Each wall is flat, endless, passes through zero and stands at right angles to its row. A trip goes straight from one point to another. Which walls does it cross, in order?

Walls:
(1): [ 27 -27 -23]
(2): [23 -5 22]
(3): [ -7   5 -25]
(4): [15  2 12]
(5): [-14 -24 -11]
(6): [  4 -24   0]
(7): [ 19 -54   3]
(8): [ -4 -19 -17]
Trips:
[-35 -50 -31] to [-17 -35 -19] => none
[-58 -60 -12] to [37 -7 39] => 3, 2, 4, 8, 5
[-10 -12  10] to [ -6 -16 -16] => 2, 1, 3
[ 33 -32  38] to [  3  19 -11] => 6, 7, 3, 1, 2, 4

Walls:
(1): [ 11 -30  10  -8 -13 -16]
(2): [ 17  -3  23 -26 -10  17]
(3): [ 17  51 -40   4 -14 -25]
(4): [ -8 -29  48  35 -46 -11]
(5): [-15 -41 -11  -8  -5 -16]
(6): [-18  16  23  -3 -15 -10]
(7): [ 23   4 -28 -21  -6  22]
(8): [ 32   9 -15 -16  -5  13]
(9): [ 9 -4 26 41 42  8]
(10): [-19 -17   5   2  37  -6]
Trips:
[ 10   0   1   7   4 -33] to [ -8  -5 -18  36   4  -2] => 6, 1
[-20 -15  13 -20 -18  32] to [-33 -11  -6  -6  -2 -39] => 10, 7, 2, 3

Walls:
(1): [ -7  -8 -12 -12  -3   4  27 -15]
(2): [  1  35 -19 -28  -9   8 -27   0]
(3): [  4 -14  28 -17 -11 -22   6   9]
(4): [ -9 -60  27  -1   2 -16  -7  17]
(5): [  4  15  15   5   8  -8 -30  13]
(6): [-40  -2  14  36  -5 -33   4  14]
(7): [-14   0   1  11 -17 -19   9  16]
(8): [  4  25 -16   4   7 -13  -3 -30]
Trips:
[-13  19   4  10 -13 -37  30  22] to [  9 -31  37 -10 -31   0  12   9] => 8, 4
[ 11  -2 -10 -20  16  12  -9  -1] to [  1 -10 -20 -11 -28 -38  17  14] => 5, 3, 4, 8, 7, 6, 2
[ 22 -10  -2 -20  26 -24 -23   1] to [-14   8  15   8  -9   0 -25  20] => 8, 6, 7
[  9 -24  -5 -23  14   7  17  -1] to [  0  26  11 -17  33  11  21  34] => 4, 2, 5, 1
[ 20  22 -19 -10  -4 -26 -17 -32] to [-31  13 -15  20  11   1   9  -1] => 1, 6, 7, 5, 2
[ -5  16   0 -23 -47   1 -19  -6] to [ -3   8   8   7  -2 -25 -24   7] => 6, 4

Walls:
(1): [-55   4  30  19   7   5  16  -1 -26  -3   1]
(2): [-27 -40   5   0   8  26  11 -21   4  26 -17]
(3): [-15  -2 -25   5   4  22  27  -9 -10  20 -40]
(4): [ 17  10  28 -23 -12  16 -12  -9 -29 -31  60]
(5): [-37 -10 -30  -1 -23 -16  22  -6  13   7  -8]
(6): [ 16   3 -16   1  20   6   1 -23   3 -39  49]
(7): [  9 -23  52  -2   6 -12  18 -35   6 -10  -3]
(8): [-28   3   1 -30 -29   7  24   1 -18  -8 -39]
(9): [ 26 -10  22 -22   8  21  -2 -25 -20 -18  -6]
(10): [-54 -33 -18 -27  16 -29  21 -23 -34 -42 -10]
(11): [-29 -10  -1 -22   5  -5 -10  22 -10 -14  16]
Trips:
[-24  -6  40   1  10 -23  20  -7   0  13  -4] to [  9  28 -32 -13   4 -10  21  -8  -5  25 -11] => 3, 11, 7, 1, 2, 10
[-17  17   9  18  10 -22   0  15 -12  11  -2] to [  4  33 -20   8   3  13  42  33  -9 -38  12] => 3, 8, 6, 4
[ 14 -29 -22 -25   4   4  22  -7 -39 -14  -6] to [-30 -33  34 -25   3   5  31 -12 -18 -12   9] => 1

Walls:
(1): [-14  39  39  54  59 -27   3 -13   7   4  30 -36  23  -5]
(2): [ 15 -20 -25 -32  -2 -17 -18 -26  -3  -6 -29 -60 -31  36]
(3): [ 14 -17 -25  14 -13  -5 -16 -20  -4 -20 -33  -8  -3  37]
(4): [ 10  28  10   3   7 -26  40  24 -12  27  14   4  10  14]
(5): [ -1  21 -28 -10  -6  -5  10 -13   1  23  -1  -7 -13  -1]
(6): [-20  33  16  59   7  31  13  12 -37  21 -30 -22   2 -15]
(7): [-16 -10   8  24   2  -4 -16 -30 -16  24 -27  -1  -6   4]
(8): [-20   0  -4 -31  51   9   4 -16 -29   1   4 -12   2  19]
(9): [ -3 -18   1   8  11   7  38  14  13 -22  19  38 -20  18]
(10): [ -4  15  16  -9   0 -27  24  46 -53  18 -14  35  12   2]
(11): [-20   6 -38  -1 -17  -8 -19  -6 -35  16 -10   2 -11 -11]
(12): [-52  -9 -24   9 -19 -18  57  13  -9 -16 -17 -11  20 -18]
Trips:
[-28  -6   2 -22  26  37  18   4  16 -36   6  19  23  10] to [ -6   8  10 -13   2   3  20  47  25   2   9  22 -26  -5] => 10, 4, 8
[  4  25  -7  -7  14  -9 -14 -22 -12  -6  19 -14  20  12] to [ 19  15  -2  12  25 -13 -27  -6  -6   8 -11   2   5   6] => 7, 6, 10

Walls:
(1): [ -2 -33  19  17 -23   7 -20 -26 -20 -12   7  -4  -8   6 -10  10 -10 -17
   1  34]
(2): [ 13 -23  -7  16 -20  11 -18  -5   4 -21 -32   0  35  -5  -4 -16 -13 -11
 -33   4]
(3): [  0  33 -23  13   9  26  13 -30 -26 -27 -18 -14  23   7 -10   9  -1  24
 -22 -12]
(4): [ 19   8 -43  -2  33   6   1  -3   8   5 -14  -6   7 -18  17  33  -6 -33
 -34   6]
(5): [  6  29  -5  42  23  -1  -3  22  17  12   6 -12   7 -11 -15 -45   6  -3
   3   6]
(6): [ -5   3  14   9   0 -20 -47  12  -6  -3   4 -13  38  20   8  -7  22 -19
  -6  -6]
(7): [ -8 -14  27  15  -7  20   2  14  13 -33  17  11   3 -17 -36 -22 -22 -14
 -31 -25]
(8): [ 14 -26  16   4   5   8  -9  10  32  15   7  36   1   2   0  33 -10 -28
 -31 -27]
(9): [ 14   8  32   0   6  36   2   4 -12  35  11 -32  23  23 -32  -1  10  20
  23 -15]
(10): [ -9 -32 -28  20 -42 -31  37  14   7   2 -18  31   0  16  -8 -25   6   5
 -58   7]
(11): [-22  -7   8   6  26   3 -11 -39 -11   5  13  -1  30  -1   3  10 -12  -9
  -7  10]
(12): [ 12  -1 -12 -28  -2  30   8  11  11   7   4 -38  41  10   4 -20 -38 -23
 -18  -9]
Trips:
[ -7 -29 -45  43 -18 -13   2  32  -1  -3  -2  24 -18  13  19   1  27   9
  53 -15] to [-15  39  23 -39  19 -43 -24  27  13  -1 -53  17   5  18   0  19 -17  15
  -7  10] => 6, 5, 8, 10, 4
[-15   0  13 -13   5 -22   6   0  13 -36  15  16 -10 -14 -22  -3 -35  -6
  -3  17] to [ -8  -9   9  -7  36  30  20   4   6   8  36   4 -12  18 -12   1 -38  19
  52  -6] => 10, 12, 9, 8, 5, 1

Walls:
(1): [  4 -16 -11  42 -23  22 -20  -4  13   2   6  16   7   4  -1   3 -50 -11
   8   8  -3  26   7  17]
(2): [ 14 -33  18   3 -10  19  15 -20   7   2  -2   8   1   2  24  -4  20   3
 -14 -11  -5  -5 -38  11]
(3): [-42 -10 -14 -13  -9  13  -1   1 -11   9 -13   1  14  -1  -3  17 -12 -11
  11  -6 -21  15   1  14]
(4): [-15   7  36 -21   0   3 -18 -37  14 -14  -4   9   7   6   3  -1  -1  31
 -15  16  28  -5 -10 -22]
(5): [  3  -8  -9  -1   9   2  -3 -17 -24   3  29   4  12  15 -27   5   3  18
 -39  24   2  14  -9  26]
(6): [ -5  11  25  18 -13  -3  -1 -27 -10 -19 -26   6 -33  -3  13  13 -16  -8
 -11  -2 -21 -16   0  -1]
Trips:
[  6 -29 -23  -1  33  -9 -20  17  -6  -1 -10 -21  -6  -1  45   8   6 -14
  -2   0 -15  26 -47 -11] to [ -5  21  20  -6 -18   5   9 -42 -12  18 -29 -22  -7 -34  13   6 -14  11
 -41  -8  -8   7  -7   1] => 6, 4, 5
[-36 -14  -8  10   7 -17  -6 -46 -11 -23  18  -3 -44   0 -14 -28   3 -18
 -23  -9 -32 -28   6 -23] to [-22 -19  -7  -1  16 -25   9  16   7 -18  10  22  -2   3  -6  13 -26  -2
  22   5 -12  20   1 -32] => 2, 3, 5, 1, 4, 6
[ -3  15  28  11 -22   2  15  -8 -22 -15  14  40  15  -6 -27 -30   6 -26
  -6 -37   0 -13  -6 -18] to [ 52 -21   3 -10  -9 -14  10 -13  35  -7 -39  10   8   6  -1 -25 -15   1
  19  23  -4  -6 -11  -6] => 1
[ -6  19 -10 -26  -6 -22  -9   8   3  -6  -1 -45  -1  48 -22  23  14 -16
   0 -23  12 -34  18  -8] to [ -3 -44   1  27  -7  23 -15  19 -29  39   7  51   9 -15   3 -20 -26 -27
  -1  34 -14 -20   9  30] => 3, 5, 1, 2
[-20 -20   6 -17 -33  18  19 -13  -7  -5  17  16  29 -26   2   9 -12 -32
 -23 -19 -24 -15   2   0] to [-31  -2  -8 -19  22  -4  -7 -11 -16 -14 -18  -6   0  22   6  12   3   2
  -6  27 -25  -4   6 -32] => 4, 1, 2
[-24  -5 -27   8 -17  45   8  -9 -23 -31  27  -7   7  -5  -5  34   3  10
  12  -8  13  11 -14  33] to [  6  -6   6  -2   3 -14  -4   6 -13  -2  21   9  12   4  18   7 -16   0
  28 -10 -45   2  -1  -7] => 6, 5, 2
[ 12  -1  14  31 -13   9 -23 -12  28 -12  19  60   6  -9  17  23 -16  16
 -32 -26   8   7  15  -6] to [ 13 -14   3 -12  -8  24   3   3  13  30 -15  -6  28 -22   8 -23 -28  11
  29 -21  19   0   4 -17] => 5, 6, 3

Walls:
(1): [-28   5  21  -2  26 -24  -4  31   1   8  11  19   8  -9 -14  -3  13  28
 -24 -21  30  -1   3   6  18  14 -11  24 -35   6  10   4  14 -10   1  11
   4 -19   8  -1  23 -14 -11  11 -34  15  22  13]
(2): [-29   8 -20  24  25 -14 -23  14   6   2  35  13   5  13   2   5 -18 -32
  17  24   4 -17   0  10   8 -30  -4  10   4 -11  -6  -3 -14   3  -4 -17
  -2   2   9   9 -17  -3  25   3  -9  25 -16 -13]
(3): [-19 -12  -2  37   8  16   4  -8   7   8  27   3   8  -9  22   1  18 -19
   1  -5 -20  11  25   1  10  15  -3 -19  -4  12  10 -23  -7 -18  -4  18
   1 -38  16  19  -4  20   0  16  15 -10  -2 -16]
(4): [ -4  -5 -13 -26 -11   7 -12   1  21  19 -13   5 -26  -6 -11  11  14  11
   7  14 -21   8  37 -36  -9  -2   6  -1   2  -2  -3  11  -1  -4 -12   2
  15  36   5  13  25 -13   6  19   2  25  17  -2]
(5): [  2  20  10 -16 -15 -21   7   9 -27 -10  -7 -19  -8  40  19 -16   5  12
  -9 -10  12  -6   1  -2   2  20  -8  10 -35  12   3  26  15   1   6   1
  13 -45 -15  11   3  36 -31 -22  -1  19  10 -17]
(6): [-16  28  12 -24  33   2 -28 -19  18  16   9  -8 -12 -12  13  33   4   5
   1 -30  -2   3  15   6 -18  -1  -6  -5   9 -17   2   3   7  18 -23  -6
 -12 -12 -21  25  -9   6  14 -17 -21   1   1  -8]
(7): [-23 -11   3 -21  -8  22 -22  -8   0 -17 -26  -9   3 -19 -22 -10  -3  -4
  19  -9   1   9  11  -7  -2  13  22  24  33  15 -20  -8 -16  19  -2 -23
   0 -21  27  -8   4 -16   8  28   8  -3  -9   1]
(8): [  7  10  17 -11  10 -35  -4   1   5  22   4  31  -5 -20 -14   5   2 -11
 -13  28   6   6   0  -9  16  16 -19 -13  -2 -22   3  -7  18   1   1 -18
   2  22 -13 -36  26  -7  22   1   1 -37 -17  20]
(9): [ -1  16   4 -20   4 -29   0 -10 -11  18 -17  10  18  10   9 -42  13  -3
  -3  -8  11  -5 -18  15 -13   1  -2   5  15   1   8  -8   6  19 -24   0
  -6  16   2 -11 -12  10 -26   4   7 -23   0  13]
(10): [ 18 -17  -3  16  -4  25 -20  26   9  -7   5   1  36  -7 -18  -7 -10   9
  20  11   6 -18   0   2 -19   1  10 -28  23   4   4 -17 -14  19  10  -9
  20  -8  -7   7   2 -31  14  -6  -1  16   9  -1]
(11): [ 34   3  21  13 -23   7 -16 -11  11 -29 -27  -5   5  26  15 -14   0  -6
   4  -5  -4   8  10 -11 -31  -1  53  30   4  15   5  12  18  19  22   9
 -12 -12   7  -3 -26   5   9  24   0 -10 -18  -5]
(12): [ 20  10  -3  -1 -14 -31   9  20 -23 -14 -11 -27  13  21   3   0  20   4
   5  -4   7  17  -2  33  11  -6  19   0  -5  -6 -34 -20 -10  19   2  15
 -11 -17   6  -8 -25  17  43 -21  -3   3   0 -29]
Trips:
[  2  -7   2 -33 -16  -1   4 -14  -8 -24   1 -34  -4   4 -27  39  17 -23
 -33 -23  28  13  23  21 -14   3  -3  10   1   5  -9   0   4  -2  -5  26
 -11   6  -3   0  14  20 -17  10  18  30  43  23] to [  4  19   1 -13 -13 -23  -3 -23 -37  -3  19   5   2   0  13  -4   0 -17
   1   3 -12  12  43  25  21  24 -10  10   3  13  36 -23   0  -6 -33  -8
  14   2  22  -9  11  19  15  35   0  42 -21 -11] => 3, 9, 2, 8, 6
[  5   6 -26 -30  -3  13   1  12 -35   8 -17  16  18 -26 -36  21 -13 -10
  -4  -9   1  16 -36  11   9   1  19  -2  -8 -29  12 -20  -2  23  12 -38
 -60  -8  22   0 -15  -4  -6  29   8  32  -9  31] to [ 22 -24 -11 -15  15  10  26 -14   8  24   6   9  20   1   6  -9 -22  31
 -27  17   7  20  42 -19  -8 -18 -13  -2  20 -35  20 -12  30  14   6 -38
 -16 -10 -13  17  39 -30  -2 -20  -9  12  -4  33] => 12, 6, 2, 4, 9, 7
[  5 -19  -9   5  19   8  28 -18  12 -33  -9 -11  -7 -27  -7   1  28  15
  25   8  41  -8 -10  14  -3   3  26 -29  15 -34  16 -19  43  16   3 -36
  -3   4 -33  -3  -6  -8 -15   2  31 -31  42 -36] to [ 27  16   8  12  17  -5  10  -1  -6  53   0 -38   7   6 -35 -10   9 -10
  -2 -15   9 -11 -20  10 -11   8 -12 -17 -24  32   1 -13 -17   6  -5  29
  -6  19  -4   2  39   4 -30  -8  -2  32 -10  -1] => 7, 5, 6, 1, 8, 12
[-13  24 -13  -1  19  26   0  10  12 -25 -10  38  14 -15  14  29 -14 -30
   0  -7  -5   2 -33  13  11  14 -18  -1  33  12   1  -2  35   5   6  15
  11 -27  15 -20  13  15 -22 -12   9   0  -3  19] to [ -9  34   4  19  16 -11  -5  -6  -6 -30 -22   4  -5  -5   9  19  33  -9
 -14  -2 -17  26   7  -7  13 -12 -13  -4   7  14 -12 -34  13   1  -3   8
   8   0  35  34 -17  17  21  -7   1  14  15  21] => 9, 8, 12, 11, 4
